Each row of a before or after table is a point. The points were changed in one or more steps. Then noise was added and the rows were shuffled. The steps act on how far a point lies along the listed directions, d1 being the first. Name the steps. A step turns or swaps two directions, mirrors them in a line or flattens them onto one, adds a multiple of one to another, or multiplies one. Angles are multiples of 10 degrees, from the lower direction toward the higher: turns from -170 to 170, lines from 10 to 170 but not 90. Use the fewest steps. Two steps may share a direction if one is a turn and the other turns, adds or multiplies; they go together, in the order done. Otherwise the lowest direction goes first.
In the rows, zero is written as 128.

Directions:
(1): [177 139]
(2): [139  79]
Before (12 x 2):
[[ 90 194]
 [158 101]
 [ 92 173]
 [106 161]
 [206 143]
 [ 94 131]
 [116 149]
 [135 120]
 [196  93]
 [149 135]
 [155 164]
 [160 157]]
After (12 x 2):
[[149 183]
 [141 149]
 [125 118]
 [166 193]
 [169 114]
 [145 114]
 [131  51]
 [146 162]
 [179  67]
 [172 124]
 [119  89]
 [113 160]]
Steps: turn d1 and d2 by 60 degrees

Directions:
(1): [141  87 172]
(2): [ 84  90 106]
(3): [170 101  91]
Before:
[[152 143 147]
 [ 63 136  48]
 [ 84 116 161]
 [ 44 155 164]
 [ 50  88 124]
 [190 128 121]
 [ 53 180 137]
 [ 97 142 126]
 [137 105 196]
 [148 103 127]
 [110 112 150]]
After:
[[150 157 130]
 [187 162 166]
 [ 98 116 102]
 [181  87 212]
 [151 135 151]
 [108 125 104]
 [140 115 152]
 [140 100 166]
 [141 153 122]
 [128 144 118]
 [119 183  78]]
Steps: turn d1 and d2 by -160 degrees; multiply d3 by 0

Directions:
(1): [ 93 118 112 117 101 200]
(2): [126 158  49 146 138 120]
(3): [139 136 144 207  98 139]
(4): [154 106 108 107  57 103]
Before:
[[134 101 138 124  99 128]
 [128 122 149 139 125 142]
 [159 156 125 135 170  31]
 [120 126 161 122 140 152]
 [128 133 144 128 125 118]
 [124 120 145 138 129 130]
 [117 134 132 140 129 148]
 [137 113 114  75 114 120]
 [100 123 136  97 154 139]
 [146 117 112 124  79 129]
 [140 158 108 129 148  95]
 [128 123 142 120 115 139]
 [125 120 135 127 153 118]]
After, 13 rows:
[[130 133 147 131 122 120]
 [114 138 133 160 128 151]
 [118 120 142 114 168 125]
 [111 129 161 124 152 158]
 [155 150 141 113 179  30]
 [139 156 117 120 158  90]
 [133 101  94   6 121 106]
 [158 109 109 134  47 119]
 [126 119 149 152 126 135]
 [128 119 139 121 110 140]
 [129 128 152 160 121 147]
 [ 87 123 123  48 186 138]
 [143  97 133 130  78 129]]
Steps: turn d1 and d2 by 10 degrees; multiply d3 by 2.5; multiply d4 by 1.6

Directions:
(1): [144 163 116 134  88 135  73 181 176]
(2): [ 88  87 164 178  72 114 151 133 150]
(3): [153 144 124 164 111  71  82  72 106]
(4): [ 95 139 117  74 129  61 145 116 177]
Before (8 x 9):
[[144 140 122 138 104 180 113 185 128]
 [ 96 115 109  66 180 128 151 121 103]
 [146 145 110 109 154 171  99 135 118]
 [135 128 111 124 143 106 133 118 124]
 [143 182 106 129 111  92  95 131 137]
 [115 140 114 130  59 120  87 184 195]
 [140 132 130 127 182 128 151  77  50]
 [171 198  85  88 166 146  64 181 130]]
After (8 x 9):
[[115 102 131 115 165 174 154 114  99]
 [ 48  71 142  96 133 147 193 160 142]
 [128 119 120 144 126  91 133 106 124]
 [157 176  70  53 164 144  96 151 139]
 [128 122 116  87 223 137 174  96  53]
 [107 100 168 209  87  91 142  83  91]
 [143 133 113  92 164 215 156 184 102]
 [157 176 102 138 140  56  99  58  84]]
Steps: turn d1 and d2 by -90 degrees; multiply d3 by 2.5
